Each row of a before or after table is a point. One or more steps were done to the points. Then noise was added and the rows were shuffled. The steps act on columns, c1 being the first. Write out the steps. A step turns or swaps two columns, mirrors them in a line or flattens them onto one, adds a multiple of one to another, or multiplies or shifts one. Angles are multiples of 10 degrees, from the lower column toward the higher: turns from -170 to 170, lines from 10 to 170 but not 90. Use the fewest steps. Two steps may share a column if one is a turn and the other turns, adds or multiplies; they go together, in the order done. Otherwise the lowest column goes first.
In the rows, 128 means zero.

Before, 14 rows:
[[183 140 164]
 [185 162  81]
 [185 125 137]
 [ 99 142 163]
 [102 198 139]
 [167 127 145]
 [113 201 173]
 [167 108 159]
 [155  99 169]
 [ 95 150  63]
 [ 64 138 170]
 [ 62  86  72]
 [ 58  72 133]
 [142 173 131]]
After:
[[ 64 137 124]
 [ 88 149 131]
 [ 62  70 124]
 [182 145 126]
 [169 125 129]
 [172 107 123]
 [186 120 123]
 [115 205 130]
 [107 198 132]
 [ 99 146 130]
 [187 162 118]
 [156  96 130]
 [141 173 129]
 [ 65  86 135]]
Steps: multiply c3 by 0

Before, 8 rows:
[[163 179 173 117 139  87  88 143]
 [100 113 145  60 121 183 129 145]
 [ 76 147 154  77 175 150  93 107]
 [ 96 117 145 114 105  98 106 117]
 [ 93 113  78 120 171 181  97  64]
 [150 129 191 124 162 121  77 128]
 [129 116 189 108  47 184 215 105]
 [181 108 166  77 194 164 180  91]]
After (8 x 8):
[[ 76 134 149 117 123 153  88 179]
 [ 94 102 180 160 160  79 103 197]
 [149 113 122 164 110 191  80 158]
 [131 146 183 148 189 189 214  69]
 [165 164  87 157 108 174  72 131]
 [ 96 110  97 152 150 145 111 115]
 [101 116 182 100 117 145 133 113]
 [180 127 164 117 126 165 182 204]]
Steps: turn c2 and c7 by -20 degrees; swap c3 and c6; shift c4 by 40; turn c5 and c8 by 120 degrees

Before:
[[101 118 163 111 129 111 159 166  95 173 130]
 [139 104 153 108 109 126 131 158 162 157 133]
 [179 114 121 112 102 101 124 153 108  74 149]
 [148 100 135 117 123 140 135 112 122 164 150]
 [114 155 130 104 118  99 173 122 130 155 141]
 [106 159 134 176 116 133 128 126 128 138 115]
 [131 110 124 119 135 106 158 145 145 138 151]
 [133 145 151 117 154 137 150 149 133 127 121]
 [133 102 160 102 137 132 160  89 124 106 137]
 [116 115 133 107 107 142 161 140 104 143 151]
 [143 121  97  93 137 141 120 128 113 133  89]
 [134 117 123 101 124 126 106 114 133 100 144]
 [132 129 122 137  96 100 138 145 140 102 133]]
After, 13 rows:
[[118 115 137  76 107 115  92 148 100 134 145]
 [117 134 120  60 124 140 125 120 142 102 101]
 [143 136 163 100 154 119 124 142 135 130 152]
 [158 118 130  69 117 120  93  99 120 155 161]
 [103 135 168  78 110  95 122 138 153 168 128]
 [116 140  79  39 136 135 166 139 112 128 142]
 [128 134 118 150  95  93 118 110 148 109 134]
 [120 101 184  85 130  87 110 124  81 159 154]
 [ 97 144 139 100 123 145 105 135 113 159 124]
 [162 111 137 246 117 128 139 132 124 138 134]
 [106 175 117  87 103  88 114 115 127  71 114]
 [101 130 179  64 137 168 104 118 132 106 152]
 [109 127 122 107 136 107  92 111 140 144 142]]
Steps: mirror c1 and c2 in the line at 50 degrees; multiply c3 by 1.6; multiply c4 by 2.5; add -0.3 times c5 to c8; turn c6 and c8 by 70 degrees; turn c7 and c11 by 120 degrees; turn c9 and c10 by 20 degrees

Before, 13 rows:
[[120 134 165 135 137 113 124  62 155 129 108 187 146 163]
 [ 87 141 189  18 178  78 125 119 106 127  80  53 101 139]
 [152 172 177 169 143 188 102 103 151 137 100 148 105 112]
 [ 76 106 145  40 150 138 188 117 131 134 131  39  83 188]
 [128  92 161 103 161  75 153 148 117 157 131  68  80 144]
 [140 147  84 161 173 163 125 129  50  97 169 160 128  55]
 [126 156  89 204 123 135 108  78  79  95 119 101 111  61]
 [168 129 141 174 150 163 126 121 115  79  73 136 128 194]
 [106 135 136  60 117 109 202 152  77 171  63  64  93 141]
 [157 167 135  36 149  83 188 122 112 150 121  17 121 132]
 [180  84 175 128 121 172 102  55 117 111  98 161 115 137]
 [145 107 193 173 136 167 164 104 147  85  76 133 162 112]
 [151 152  50 152  85 139 145 185  97  46 140 122  84  53]]
After, 13 rows:
[[ 91 128 191  24 182  80 118 119 121 127 176  55 102 138]
 [ 73 106 193 174 139 166 164 110 135  84 117 135 164 111]
 [116 112 138  39 149  87 145 125 120 149  97  17 126 134]
 [168 136  83 157 174 162 116 132  99  98 109 157 123  51]
 [ 63 127 143 174 154 164 126 115 124  79 100 135 125 194]
 [ 88 124 173 129 119 174 130  57 121 111  89 159 113 137]
 [120 149  92 203 124 137 106  80 111  99 128 101 112  59]
 [130 100 161 103 165  75 158 147 123 154 130  70  77 145]
 [141  91 147  37 150 138 180 115 130 139 178  38  85 184]
 [ 65  88 135  57 119 111 169 151 110 171 161  65  94 142]
 [135 130  55 154  85 139 129 183 109  43 104 121  80  55]
 [ 96 157 179 166 142 186  90  99 136 135 111 144 104 113]
 [108 132 167 139 137 109 126  65 136 127 138 188 147 164]]
Steps: turn c1 and c11 by -100 degrees; flatten c2 and c7 onto the line at 130 degrees; multiply c9 by 0.4

Before:
[[ 87 102 158 143 142 189  66  85 170 116  55 140  55  86 131  63  56 139
  135 156 148 127  72 180]
 [175 119  88  46  38 115 165 127 114 128 146 120 170 136  48  78 121 130
  116 140  87 154 145 167]
 [ 72 122 124 128 147 111  93 109 117 110 125 111  63 124 140 105  37 168
  159 169 151  63 114 170]
 [126 126 127  93  98 123 173 159  98 122 154 176 203  96  77 106 169 123
  150  96  83 116 159 136]
 [ 61 113 103 160 107 208 138  58 132 212  59  75 166 115 195  48 132 140
  113 157 133 184  65 182]
 [ 58 161 118 114 160 149  81  91 192 132 106  92  92  70 171  63  90 113
  164 193 143 136  79 184]
 [ 99 197 153  64  80  94 103 118 100  90 124 124 155 144  96 130 142 143
  117 100  73  87 112 162]
 [177 152 136  88  75 116 135 150  83  99 161 120 187 135 128  81 125 135
  161 104  59 137  89 119]
 [160 143  65  61  67  99 136 153  87 112 147 169 158 166 102  55 190 122
  145  65  69 118 149 145]
 [122 197 147 106 170 119  67  94 145 158 146 129  86 158  95 158  92 156
  181 117  86  85 105 136]
 [119 120  70  29  75  96 114 148  83 115 121 179 172 114  73  93 119 161
  145 136  71 136 106 106]]
After, 11 rows:
[[ 63 113 104 157 108  31 138 168 129 213  63  75 164 152 196  46 130 138
  112 157 134 181  68 178]
 [101 197 153  64  80 155 106 150 102  90 125 124 151 168  95 130 143 143
  113 102  76  89 111 165]
 [121 197 146 109 171 125  63 162 140 158 148 131  87 161  95 158  92 153
  183 114  84  88 103 136]
 [116 123  68  33  75 164 118 122  83 115 123 178 173  99  74  94 119 163
  144 134  72 135 104 105]
 [175 149 134  87  75 144 136 113  84 100 162 123 186 127 128  78 120 134
  163 103  59 135  86 118]
 [ 57 158 116 115 157  89  82 153 193 131 108  90  93 106 171  64  88 114
  164 194 143 136  79 187]
 [178 119  91  47  38 142 162 132 115 125 147 116 170 164  48  75 120 128
  115 138  83 151 149 165]
 [ 88 102 158 143 145  53  63 147 171 119  55 138  57 124 130  63  53 142
  133 153 146 125  70 179]
 [164 142  64  59  65 162 135 115  89 116 144 167 158 177 102  57 192 121
  146  63  69 118 150 143]
 [124 130 122  93 101 142 172 100  99 119 156 176 203 104  76 105 169 121
  152  95  83 114 154 136]
 [ 72 122 123 129 148 140  92 153 118 113 128 109  61 156 140 106  36 169
  160 166 151  61 113 169]]
Steps: turn c6 and c8 by -160 degrees; add 0.7 times c24 to c14

Before, 10 rows:
[[110 140  99 155 169 135 126 157 128 116 137 121 115 107 110  97 129 131
   90 146  83 102 140 104 145 102 123 120 139 126 141 175 109  98 139 155
  140 107 168 133 127 120 116 100 114 106 167 132]
 [182 150 144 125 132 123  97 116 141 180 111 145 137  96 130 141 130 125
  126 155 105 127 158 117 132 106  92 158 147 123 185 133 131  87 114 121
  137 150 123  90 115 138 140 128 116 163 134 120]
 [155 143 164 114 138 108 118  98 154 154 112 124 124 122 117 108 111  76
  101 131 156 103 126 107 130 134 128 132 110 129 112  74 129 138 110 108
  130 131 121  88 115 107 131 114 142 166 109 147]
 [149  99 152  97 150 136 104 120 152 110 127 152 139  82  94 151 130 142
  111  85 129 139 126 110 136 171 150 131 123 124 158 125 144 162 130 140
  154 134 131 115  86  98 134 121 163 156 143 123]
 [116  98 121 147 162 156 109 149 147  87 123 125  90 112 166 111 100 147
  114 143 135 117 117 113  95 127 120 145 158 148 152 146 113 110 144 118
  121 135 129  72 131 129  92 107 124 162 106 110]
 [128 144 168 123 146 105 107 141 150 120 128 146 137 149 128 131 169 118
  130 127 106 130 150 109 151 115 140 124 126 136 127 126 114 130 163 120
  105 133  97 139 162  95 161 107 118 147 149 104]
 [119 142 110 134 152 125  98 151 144 138 155  99 122  74 102 101 136 119
   99 137 114 106 109 147 129 125 126  92 124 117 127  85 106 120 117 156
  154 112 139  93 133 114 160 132 148 115 101 163]
 [144 141 185 118 184 104 122 166 144 161 129 129 139  93 113 110 137 150
  158  90 114 126 155 144 123 109 122 162 161 104  94 148 113 111 105  92
  162 159 137 118 123 130 137 139 143 131 145 106]
 [167 135 157 134 139  99  79 136 170 127 167 143 146 114 170 161 159 159
  133 132  89 158 124 147 102 143 148 152 130 117 135 106 124  99 126 134
  146 112 167 148 116 112  97 157 115 131 129  96]
 [156 103 126 110 182 129 141 140 108 130 133 147 144 147  95 141 120 133
  126 118  97 128 149 125 102 130 113 151 137 147 145  64 158 122 130  66
  130 143 131 135  96 104 160 148 151 134 127  95]]
After (10 x 48):
[[155 103 125 109 249 128 139 140 107 130 133 146 143 147  96 142 121 133
  126 117  96 132 149 127 101 130 114 151 138 146 143  63 116 122 126  49
  131 142 129 134  96 107 166 148 123 134 128  97]
 [156 141 164 113 142 106 119 101 157 152 114 122 125 120 118 107 110  78
  100 130 155 102 125 105 130 132 129 131 110 129 111  75 123 136 109 100
  131 133 119  89 113 108 139 115 141 168 106 147]
 [150  99 154  97 180 137 104 121 151 110 129 151 141  83  94 152 131 142
  112  86 128 142 127 113 138 171 151 130 122 125 155 124 127 163 128 144
  155 134 130 115  87  99 156 122 162 156 144 121]
 [117 142 110 134 136 126  98 152 146 138 154 101 123  73 101  99 136 120
   99 135 116 107 109 147 128 126 127  91 120 117 124  85  93 123 118 164
  153 111 139  94 134 116 166 132 120 115 102 163]
 [109 140  99 158 168 133 129 158 129 117 138 122 114 106 108  97 128 130
   90 146  81 103 138 104 144 102 125 119 141 125 139 173  87  98 140 164
  140 107 169 134 129 122 110 100 121 105 164 134]
 [181 152 143 125 135 123  97 117 142 182 110 143 136  96 128 141 130 127
  125 153 108 128 156 119 131 107  91 159 149 124 183 132 128  89 113 120
  134 152 125  89 117 137 130 129 103 163 135 117]
 [144 142 185 121 193 104 123 166 142 159 132 131 138  94 112 110 137 151
  158  90 111 125 155 145 124 111 123 160 160 104  94 147  81 111 106  84
  163 158 138 119 123 130 144 138 136 131 143 107]
 [167 136 155 134 140 100  79 135 170 126 168 143 146 114 169 160 158 159
  136 131  90 160 124 147 102 142 148 150 130 118 133 105 117  99 126 135
  145 115 168 147 119 112  97 157 142 131 128  95]
 [118 100 121 145 159 153 107 148 146  88 123 125  89 111 165 108 100 146
  114 142 137 116 116 115  93 126 120 144 157 146 154 144  92 112 147 114
  121 135 127  70 132 128  99 108 162 162 108 109]
 [128 145 166 123 137 107 110 143 151 118 126 143 138 147 127 133 168 118
  130 128 106 132 151 108 153 116 140 125 127 135 126 126 103 129 161 117
  105 132  99 140 163  95 145 109  81 148 150 103]]
Steps: turn c5 and c33 by -40 degrees; multiply c5 by 2; multiply c36 by 1.3; turn c43 and c45 by -40 degrees; multiply c45 by 1.6

Before (14 x 64):
[[116 144 144 155 141  73 174 143 168 116 230 117 236 116 160 157 119  13
  125 168 124 132 167 140  93 133 117 153 159 174 119 135  83  28 111  81
  168  39 167 144 122 150  10 165  91 152 118 142 132 106 133 131 139 132
  122 120 110 151 212 158 142 181 135 140]
 [124 100  98 144 152 136 107 139 165 132 161 133 183 113  97 170 119 129
  133 141 144 127 144  44 226 135 113 206 121 224 110  63 101 118 149 101
   86 137 130 132 113 123 118 101  93 163 126 122 157 137 199 120 113 135
  143 146 145 172 125 152  92 102 116  94]
 [110 126  82 122  70 150 144 156 154 125 123 102 106  78  94 149 108 111
  133 164 113 144  97 141 125 137 142 226  20 123 123  62  98 151  94  98
  127 125  23 136 128 119 157 153  92 144 104 146 146 104 144 185 150  99
  147 125 122 148 149 107 100 106 112 153]
 [140 128  80 144 135 166 153 151 167 116 135 189 152 134 119 144 131 120
  123 157 164  45 147 151 100  81 108 135 123 160 130 150 142 156 126 118
  142 136 159 109 109 106 144 127  96  91 130 169 158  87 108  98 154 133
  135 129  98 180 124 149  95 110 147 102]
 [125  82  84 117 153 162 104 160 100 151 125 120  97 116  97 159 109  52
  118 154 136 141 156 169  93 136  94 111  89 137 122  94 130 125  97 132
  122 134 172 145 109 134  26  95 146 109 138 168 182 134 184  78 127 113
  149 117 114 186 118 149 123 129 140 119]
 [138 134  97 150 129  65 106 140 175 112 135 104  94  96 113 144 135 120
  191 154 154 106 134 104  92  97 147 126  85 135  68  60 154 139  90 148
  180 133 180 150 178 136 104 142  96 157 130 120 113 100 118  86 144 157
   74 138  98 152 133 105  88 220 153 179]
 [177 138 149 136 143 164 132 167 150 121 151 160 100 134 109  63 132 140
  191 162 174 138 128 146 165 126 153 121 167 199 129 102  81 121  90 110
  185 139 130 119 148 104 165 140 122 119 117 154 178 154 158 117 156  68
  144  68  99 172 161 158 105 105  62 103]
 [125 107  87  99 150  89 126 161 133 146 127 148  96 109 236 107 121 154
  138 133 149 119 149 170 187 123  93 132 109 122  64 123  80 127 106 144
  142  52 178 140 125 121 142 140 108 137 103 160 157 107 104 137 105 145
  146  42 104 159 148 160 156 150 131 128]
 [144  99  89 127  76 153 121 154 170 226 131 146  97 142  98 163 138 143
  140 162 124 126 167 141 128 124 116 117 165 132  82 124 126 130 118 165
  164 120 140  91 138 117 122 100  90 160  72 136 132 160 116 126 126 157
  153  49  97 143 116 146 155 109 155 101]
 [120 118  92 141 151 145 134 170 171 159 123 114 111 137  99 169 106  69
  126 146 120 119 165 158 105  83 185 128 169 163 130 158 148 109 103 125
  177  93  46 117 134 136 161 146  90 141  44 175 138 174 125 138 159  72
  141 142 105 158 108 146 112 149 154 229]
 [147 106  89  93 107  47 105 119 130 152 131 130  99  77 140 128  97 147
  120 129 156 134  95 134 173 136 110 199 136 167 130 148 108 119 121  82
  186 123 166 116 149 116 156 129 108 124 126  89 113  96 146  76 129 153
   44 142 104 156 237 148 103  99 146  93]
 [148 105  97 129  95 142 181 146 121 125 133 159  95  32 134 171  68 150
  116  51 114 143 164  32 196 105 114 109 172 121  75 131  86 151 163  78
  152 112 163 128 169 147 169 109 110 150 139 167 175  75 106  94 151 118
  138 148 108 143 139 146 136 118 132  93]
 [144  92  80 136  76 147 215 149 139 111 147 159 126 121 155 115 130 148
  121 128 178 123 141 112 137 126 106 109 154 117 115 150 227 140 109  89
  183 128 172 121 148  33  71  99  98 150 100 166 130 140 135 120 134 128
  153 148 181 220 114 136 165 100 157  96]
 [127 125 110 105 132 170 134 164 176 122 130 148 109 134  96  44 126 150
  112 135 132 112  41 143 179 118 121 123 146 133 112  97 104 140  95 102
  169 134 113 152 215 134 166  99 102 129 141  55 165  79 241 107  72 146
  117 136 249 142 115 157 163 122 127 131]]
After, 14 rows:
[[148 105  98 129  96 142 181 146 120 125 134 158  95  32 135 181  68 151
  116  50 114 142 163  32 196 104 114 108 171 121  74 130  86 151 163  78
  154 112 162 128 169 148 169 110 109 150 139 167 174  75 106  94 150 118
  138 148 108 142 139 145 136  78 132  94]
 [143  93  80 136  77 148 215 149 139 111 146 159 126 122 157 125 130 147
  120 127 178 122 141 112 138 126 107 109 153 118 115 150 226 139 109  90
  182 128 171 120 148  33  72 100  98 150 101 167 131 140 135 121 135 127
  153 147 181 221 113 135 165  59 156  97]
 [125  82  83 117 152 162 104 161 100 151 126 119  97 115  97 169 109  53
  119 153 136 141 156 168  92 135  94 111  90 136 122  95 129 124  96 132
  123 133 172 145 110 134  25  95 146 109 138 168 182 133 185  77 127 114
  149 117 114 187 120 150 121  89 140 119]
 [139 128  80 144 135 166 152 152 167 114 136 189 151 133 119 154 131 119
  124 158 163  45 146 152 100  81 108 135 123 161 131 150 141 156 125 118
  141 136 160 108 108 106 144 128  95  90 131 171 157  86 107  98 155 132
  135 130  97 180 125 150  95  70 149 103]
 [126 106  87  98 150  89 125 161 133 146 127 148  96 109 236 117 121 154
  138 133 149 119 148 169 187 123  94 132 110 123  64 124  80 127 105 144
  142  53 178 139 126 121 143 140 107 138 104 159 156 107 104 136 106 146
  145  42 105 159 149 159 156 111 132 127]
 [111 126  82 122  69 150 143 157 154 125 123 102 106  78  94 158 108 111
  134 165 114 144  97 141 125 137 142 226  20 123 123  62  97 151  93  98
  128 125  23 136 128 119 158 153  91 144 104 146 145 104 144 186 149  99
  146 125 123 148 149 107 100  65 112 153]
 [139 133  98 150 129  64 106 141 174 112 135 104  94  95 114 154 136 119
  191 154 154 105 134 104  92  97 148 126  84 135  70  60 154 139  90 147
  180 133 178 151 176 137 106 142  96 159 130 120 113 100 119  86 145 158
   76 139  97 151 132 106  88 180 153 180]
 [144  99  89 128  75 154 121 154 170 227 130 146  97 141  97 173 137 143
  140 162 125 125 166 141 128 124 117 118 166 132  82 125 126 129 119 164
  165 120 139  91 138 117 122 102  90 161  72 136 131 161 115 126 127 158
  153  48  97 143 116 146 154  68 155 101]
 [125 100  99 143 152 135 108 138 165 132 161 134 183 112  97 180 119 129
  133 141 145 128 144  44 225 135 113 207 120 223 110  64 100 118 148 100
   86 137 130 132 112 123 118  99  93 163 126 123 158 137 200 118 112 135
  144 146 145 173 126 152  92  62 116  94]
 [129 126 110 104 132 171 134 164 177 121 129 148 110 133  97  54 126 150
  111 135 131 112  41 143 180 118 121 124 146 134 112  96 104 140  95 102
  168 135 113 152 215 133 166 100 102 129 140  55 165  79 241 107  72 145
  117 135 249 142 115 157 161  82 127 131]
 [120 118  92 143 150 146 133 170 170 160 123 113 111 137  97 178 106  69
  126 144 120 121 165 159 105  83 184 126 169 164 130 159 148 109 102 125
  177  93  46 117 135 136 160 146  90 140  43 174 138 174 125 139 159  73
  140 141 105 158 109 147 112 109 155 229]
 [116 144 144 154 140  73 174 143 167 115 228 117 236 116 159 168 120  12
  125 167 124 134 168 140  93 134 116 153 160 174 119 133  82  28 112  82
  169  40 167 144 121 150  12 164  92 152 118 141 131 106 133 130 140 133
  121 120 109 150 213 157 144 142 135 140]
 [148 106  89  93 106  46 105 119 130 152 131 130  98  78 139 139  97 147
  121 129 156 134  95 134 172 137 110 198 137 168 129 148 108 119 122  82
  186 122 165 116 147 116 156 128 109 124 126  89 113  96 146  75 129 154
   44 142 105 155 238 147 102  58 147  92]
 [177 139 148 136 144 164 133 167 149 121 151 160 100 135 110  73 131 139
  191 162 174 138 127 146 166 126 152 120 167 199 130 102  81 121  91 109
  184 140 130 119 148 104 165 139 121 119 117 154 177 153 158 117 155  68
  144  69 100 172 160 157 106  65  62 104]]
Steps: shift c16 by 10; shift c62 by -40

Before:
[[203 137 103  82 138 142 129 185 169  83 202 141 167  78  96 145 180 102
  165 149 132  98  92 120  96  68  91  76 100 157  97  93 147 119 140  80
  128 214  25 182 112 182 122  90 121  74  98 102 118 139  85  84  90  82
  129  67 160 156  73 131 147 162  90 145]
 [100 151 137 173 160 134 134  58 122 122  80 147 103  92 116 159 174 114
  157 144 210 209 128 127 174 140 124  56 196 117  92 112  96 113 112 141
   73 191 105  81 150 106 112 152 113 151 151 121 172 163 125 127 119  98
  176  99 171 152  88 132 114 193  89 131]
 [126 163  53 108 216 135  72 142 114 190 158 133 165  77  86 158 146 148
  107 188  79 120 103 187 133 154  70 144 139 122 126 199  67 159 111 124
   50 160 108 168 152 178  96 141 137 133 189 136 171 151 114 158 169 103
  144 156 229 119 166 139 230 205  93 151]
 [105 109 201 112 185 165 119 141 105 112  85 153 191 190 122 182 197 232
  122 108  95 163 132 147 121 143 165 124 156 184  94  99 170 141  55 152
  164 125 148 174 151 117 112 104 135 136 126  91 131  99 193 111 193 159
   91 135 164  98 160 110 148 127 160  91]
 [181 179 116 116 215  93  62  99 115  90 175 189 160 149  59 137  94 104
   89 109 105 192 171 157  94 141 151  90  58 179 118 127 109 155 167 109
  148 199 164 133  85 166  79 100 141 158 138 114 123 179  91 164 150  98
  132  42 157 143 103  76 103 130 146 146]
 [158 188 154 130 156 180 114 127  91 105 122 192 147 110  71 135 142 132
  106 116  88 153 137 147 112 143  57 203 120 134 151 187  93 122 181 135
  167 103 122 149 194 144 117 105 101 152  89 159 164 115 114 142  91  82
  157 163  82 148  73  63 186  96 147  57]
 [ 95 135 119 142 130 131 177  91 120 109 144 159 149 241 105 175 204 141
   81 110 127 150 123 116 135 102 102  68 152 112 197  85  90  56  90  80
   87  99 178 133 122 125 119 159 176  80 104 126  72 106 111 120 132  90
  151  68 121 107 161 131 151 123  87 159]
 [186 132 170 116 167  87 137 160 207 163 138 100 152 100 123 177 133 139
  123 130  78 126 151 204 120  67 182  64  86 120 105 142 144  80  79 195
  159 141 119 176 154 149  75 158 177 172 164 187 121  72  83  93  91 153
  131 201 105 189 164 148 120  89  26 124]
 [170  98 167 100 169 144 154 151 197  73 156 141 119 125 161 170 128  68
   42 125 124  73  77  83 163 159  68  56 114 213 184  95 174 183 107 127
  127 134  95 116 127 163  81 150 150 129 135  81 124 104 148 127 174 153
  126 132  82 164  35 128 182 174  36 190]
 [118 162  49 107 169  78 164 132 176 136 151 138 154 133 136 187 138 165
  139 139 107 155 131  68 118 136 131 176 103 142 166 166  71  80 113  85
  150 140 130 171 122 101 118 179 159 167 136 118 163  65 101 119 177 112
  164  69 135 142 121 115  67  83 129  58]
 [159 195  78 148 142  36 145 200 114 162 121 185 153  61 119  43 139  84
    7 145 114  74 122 105 177 127 107 123 102 165 173 129 176  99 144 175
  166 126  83 118 127 133 140 104 217  79 113  95 117 111 142 242  91 139
  146  85 154 168 131 172  89 103  89 218]]
After, 11 rows:
[[169  97 167 100 170 145 153 150 196  74 156 141 122 124 160 169 129  56
   41 126 151  74  79  82 163 159  66  57 113 211 184  95 176 171 104 128
  127 133  93 118 127 162  81 153 123 130 136  80 122 105 148 126 176 149
   82 133  84 166  37 125 183 136  36 193]
 [159 194  78 148 141  34 145 201 119 162 120 188 150  60 117  44 139  90
    6 143 216  75 122 104 179 128 106 125 101 164 173 129 175  93 143 173
  169 126  83 117 127 132 139 102 113  79 114  94 117 115 143 242  94 142
  150  87 155 168 128 174  88 144  92 217]
 [ 96 132 121 140 131 130 181  91 120 108 145 158 150 240 107 175 205 151
   82 109 174 151 123 116 135 104 106  68 152 113 198  86  91  59  89  80
   87 101 177 133 123 125 120 161 127  83 104 130  71 107 111 121 133  91
  136  66 118 109 160 131 150 148  88 158]
 [157 187 154 131 160 183 113 125  91 107 123 193 143 111  69 136 140 133
  104 117  99 152 137 145 114 143  56 203 119 134 150 186  94 121 185 136
  166 104 121 146 194 143 116 106  89 152  89 160 165 116 114 142  93  81
  166 165  81 147  77  62 181 151 147  57]
 [120 163  50 108 169  76 164 131 178 137 151 139 154 136 137 187 137 172
  139 141 160 152 130  68 117 135 132 175 104 142 166 165  71  89 111  83
  150 138 131 169 123  99 118 178 108 169 133 118 164  66 101 118 178 108
  178  68 136 143 124 117  66 157 129  59]
 [186 132 172 116 167  88 139 160 205 162 138  99 149 103 126 178 133 150
  119 130 176 124 150 203 118  65 180  63  84 120 107 145 144  82  81 196
  158 140 120 175 154 153  74 157  76 170 164 188 120  72  85  94  88 150
  169 202 109 186 167 151 121 126  26 126]
 [202 138  98  81 136 137 131 185 170  81 202 143 168  77  98 149 180 103
  165 150 120  98  92 118  99  67  92  75 100 154  97  91 148 114 139  82
  128 212  21 184 112 180 123  90 130  75  99 100 118 138  85  82  88  80
   96  68 159 158  74 129 146 133  91 148]
 [105 110 204 115 186 162 119 144 104 112  89 153 192 193 124 182 198 229
  123 109 134 166 134 146 123 145 165 126 154 186  94 101 173 158  55 153
  163 127 147 174 151 114 111 106  96 140 123  92 127 101 194 110 197 156
  122 134 167  99 163 108 151  92 160  91]
 [184 180 114 115 215  92  62 100 114  90 175 189 161 150  59 142  94  99
   87 107 140 194 172 158  93 141 151  89  57 178 118 125 109 154 165 111
  148 200 165 132  83 170  80 100 108 159 136 114 120 178  93 166 149  95
  127  45 154 143 107  75 103 129 146 146]
 [126 159  54 109 217 134  72 145 109 190 156 133 164  77  87 162 147 144
  109 185 139 121 101 185 131 155  69 141 143 122 125 199  67 163 109 126
   50 160 106 167 156 179  96 142  78 135 192 137 168 150 115 156 171 103
   56 158 228 122 165 140 232 158  93 150]
 [100 153 138 175 158 136 134  61 120 125  82 148 102  92 116 162 173 119
  156 141 112 209 126 126 172 138 125  58 197 118  93 113  96 112 113 141
   73 191 107  78 152 108 113 152 211 152 150 120 172 164 123 127 118 100
   71  98 174 150  87 132 115 189  88 131]]
Steps: turn c18 and c34 by 10 degrees; swap c21 and c45; turn c55 and c62 by 80 degrees
